Each row is a point. A path goes straight from each point to the next, and from the last back to the first. The post is the endless flat space through its rows: a point in 2 columns, a line in 3, a plane in 4, and so on, so that a path can go around it. How many times does the path go around the post? Going back the other way cancels.

Post (2 x 3)
0.10; 0.03; 0.12
-0.04; -0.18; -0.35
Path (30 x 3)
0.10; 0.29; 0.30
-0.19; -0.06; -0.13
-0.46; -0.37; -0.56
-0.19; 0.14; -0.23
-0.45; -0.09; -0.53
-0.14; -0.01; 0.20
0.01; -0.43; -0.47
0.14; -0.19; -0.26
0.29; -0.16; -0.01
0.41; -0.13; 0.32
0.13; -0.05; -0.38
-0.24; 0.13; -0.47
-0.33; 0.19; 0.03
-0.33; -0.33; -0.36
0.19; -0.55; -0.24
0.38; -0.25; -0.17
0.01; -0.01; -0.57
0.09; 0.37; 0.00
-0.09; 0.00; -0.21
-0.15; -0.08; 0.05
-0.02; -0.35; -0.33
0.10; -0.28; -0.28
0.22; -0.58; -0.33
-0.09; -0.46; -0.31
-0.19; 0.09; 0.04
-0.34; -0.05; -0.56
-0.07; -0.13; -0.09
-0.09; -0.62; -0.43
0.25; -0.09; 0.04
0.25; 0.21; 0.06
Times around: 3
